Each row is a point. Each copy is the shape, with its points in the same order, stretched, turned, moved and blurred by noise. Say if it was mirrored as well.

Shape:
-33	-48	-10
-51	-25	-45
-42	17	33
-7	-56	-47
81	6	-16
-55	46	38
-7	-15	19
Copy 1:
-44	-36	-52
-80	-13	-39
-42	-35	37
-33	8	-75
76	61	-10
-64	-49	76
4	-31	-18
Copy 1 is: only turned
Copy 2, 7 rows:
-46	12	-48
-77	-6	-27
-40	54	11
-39	-44	-35
23	-64	53
-60	69	26
-24	20	-8
Copy 2 is: mirrored
Copy 3, 7 rows:
-32	7	-49
-29	-37	-60
-52	-7	25
6	1	-71
67	24	23
-62	-26	44
-21	19	2
Copy 3 is: mirrored

Shape, 7 rows:
-2	-93	17
36	20	54
-64	-47	-14
4	8	-11
-27	13	-40
-73	13	-43
39	-5	65
Copy 1:
-21	-22	77
6	-59	-42
-61	35	38
7	11	-17
-3	49	-7
-38	74	-11
-3	-67	-21
Copy 1 is: mirrored
Copy 2 (7 x 3):
-87	22	28
31	64	74
-63	7	-53
23	1	5
24	-28	-41
2	-18	-89
2	71	80
Copy 2 is: only turned
Copy 3 (7 x 3):
62	-33	32
-3	58	-17
-11	-54	46
-12	-12	-9
-47	-40	-15
-60	-54	5
26	57	7
Copy 3 is: only turned

Shape (10 x 4):
-23	13	-54	-35
-9	46	-54	-6
-25	-11	69	31
78	-34	-27	-18
-36	67	-16	-58
-31	75	-5	-13
63	-47	-43	-23
-1	-47	78	21
-37	26	-41	-32
-7	58	0	-25
Copy 1 (10 x 4):
-51	53	-30	-31
-57	82	13	-51
-2	-63	34	17
43	-36	-24	-89
-98	39	4	-34
-68	35	39	-28
34	-15	-49	-79
37	-96	23	13
-61	55	-10	-32
-69	23	36	-48
Copy 1 is: only turned
Copy 2:
-72	-14	15	-21
-52	14	-14	-24
51	-6	-25	77
21	-25	-2	-64
-50	33	34	10
-34	62	-1	25
10	-61	4	-71
83	-33	-15	68
-59	-15	6	4
-17	38	6	14
Copy 2 is: only turned
Copy 3, 10 rows:
31	29	-40	-33
9	52	-42	-4
-49	-51	19	0
73	32	47	-22
-33	48	-44	-45
-50	42	-42	-8
86	20	36	-32
-21	-65	50	-13
9	27	-47	-32
-33	44	-17	-20
Copy 3 is: only turned
Copy 4 (10 x 4):
-33	-20	8	-36
-63	20	3	-13
42	55	1	46
-42	-76	48	26
-29	55	39	-45
-36	77	19	-15
-40	-94	34	12
56	15	11	54
-28	11	4	-40
-36	55	36	-3
Copy 4 is: mirrored
